Each row is a point. Each copy is the shape, with its points in the same order, turned, moved and blurred by noise. Is it also mirrored, or only turned?

Shape (5 x 2):
[[ 45  10]
 [-41 -30]
 [ 56  19]
 [-21 -23]
 [-22  17]]
Copy 1 (5 x 2):
[[ 36 -21]
 [-43  20]
 [ 60 -17]
 [-32   5]
 [  7  32]]
Copy 1 is: only turned
Copy 2, 5 rows:
[[ 63  35]
 [-15 -20]
 [ 69  52]
 [ -3 -16]
 [ -9  26]]
Copy 2 is: only turned
Copy 3 (5 x 2):
[[ 57  -3]
 [-32  26]
 [ 72 -13]
 [-10  26]
 [ -5 -22]]
Copy 3 is: mirrored

Shape (6 x 2):
[[ 27 -60]
 [ 20 -32]
 [ 14  50]
 [-20  41]
 [  3 -11]
 [-46  21]]
Copy 1:
[[ 67  28]
 [ 37  10]
 [-38 -32]
 [-41   2]
 [ 17  12]
 [-38  46]]
Copy 1 is: mirrored
Copy 2, 6 rows:
[[ 64 -21]
 [ 37  -5]
 [-22  49]
 [-41  20]
 [ 12  -2]
 [-44 -12]]
Copy 2 is: only turned
Copy 3:
[[-65 -14]
 [-39  -1]
 [  7  60]
 [ 34  30]
 [-10  13]
 [ 40 -11]]
Copy 3 is: mirrored

Shape:
[[-51 -44 -40]
 [ 20  -6 -29]
 [ 38  27  61]
 [-48  -8 -16]
 [ 15  19  24]
 [ 33 -17 -19]
 [ 18   3 -59]]
Copy 1, 7 rows:
[[ 50  64   3]
 [ 16   1 -35]
 [-66 -41  17]
 [  6  61  -1]
 [-40  -6   8]
 [  6 -13 -33]
 [ 13  25 -50]]
Copy 1 is: mirrored
Copy 2:
[[-48 -50  31]
 [-36 -12 -39]
 [ 51  39 -47]
 [-39  -9  28]
 [ 11  25 -28]
 [-21 -18 -46]
 [-67  -9 -43]]
Copy 2 is: only turned
Copy 3, 7 rows:
[[ 47  44 -45]
 [-19  -6  -7]
 [  8 -48  72]
 [ 31  40  -5]
 [  5 -16  40]
 [-11 -31 -13]
 [-33  15 -34]]
Copy 3 is: mirrored
Copy 4 (7 x 3):
[[-54  50 -50]
 [  8  27  -6]
 [ -7 -47  54]
 [-43   8 -44]
 [ -7 -25  18]
 [  8  32  10]
 [ 25  35 -31]]
Copy 4 is: mirrored

Shape, 7 rows:
[[ 17 -20  49]
 [ 61  65  15]
 [-17 -18  -1]
 [  0 -62  -1]
 [-20  13 -19]
 [-13  60 -29]
 [ 13   2  17]]
Copy 1, 7 rows:
[[ 49 -23  39]
 [ 61  71  25]
 [ -6 -17   9]
 [ 15 -51 -13]
 [-17   8   5]
 [-29  60  14]
 [ 23   1  15]]
Copy 1 is: only turned
Copy 2 (7 x 3):
[[-77 -10   5]
 [-30  43  77]
 [-19 -13 -18]
 [-33 -62 -17]
 [  0  12 -10]
 [ 26  49  10]
 [-42  -3   8]]
Copy 2 is: only turned
Copy 3:
[[ 35  -3  54]
 [-65  25  63]
 [ 16 -24   3]
 [ 40 -60  18]
 [-17 -13 -22]
 [-61  15 -24]
 [  1  -1  28]]
Copy 3 is: mirrored

Shape:
[[ 49 -28  26   4]
 [ 41 -45  44  22]
 [-42  12  27   6]
 [ 37 -57   2 -37]
 [ 52 -47  48   9]
 [-34 -16 -21  48]
 [-21 -10 -45  25]
 [ -6  24  51 -16]
 [  0 -61  -5 -32]
 [-13  15 -35  41]]
Copy 1, 10 rows:
[[ 33 -35  27  13]
 [ 41 -26  44  43]
 [ -6  43 -16  28]
 [-18 -58  25  12]
 [ 44 -39  40  35]
 [-22  55  57   4]
 [-37  37  41 -21]
 [ 26  15 -39  22]
 [-46 -36  24  20]
 [ -7  48  34 -32]]
Copy 1 is: mirrored
Copy 2, 10 rows:
[[ 32  43  31  -4]
 [ 61  29  44   9]
 [-22 -33  33  -3]
 [ 42  46  -6 -38]
 [ 57  45  51   1]
 [  4 -40 -17  34]
 [-11 -11 -40  15]
 [-22  -4  64 -21]
 [ 42   6  -9 -46]
 [-27  -2 -27  40]]
Copy 2 is: only turned
Copy 3, 10 rows:
[[-10 -34  26  56]
 [-25 -50  49  41]
 [ 29   0  38 -28]
 [  2 -57 -17  48]
 [-19 -60  46  58]
 [-34 -31  18 -50]
 [-37 -12 -17 -36]
 [ 26   9  42  10]
 [ 12 -59 -20  10]
 [-48  16   3 -27]]
Copy 3 is: only turned
Copy 4:
[[ 30 -22  47  28]
 [  0 -38  59   9]
 [ -9  10   6 -55]
 [  0  18  53  58]
 [ 20 -38  74  17]
 [-45 -27 -20 -25]
 [-31  -5 -30   4]
 [ 33  15  26 -47]
 [-29  31  47  40]
 [-13 -22 -46  -8]]
Copy 4 is: mirrored
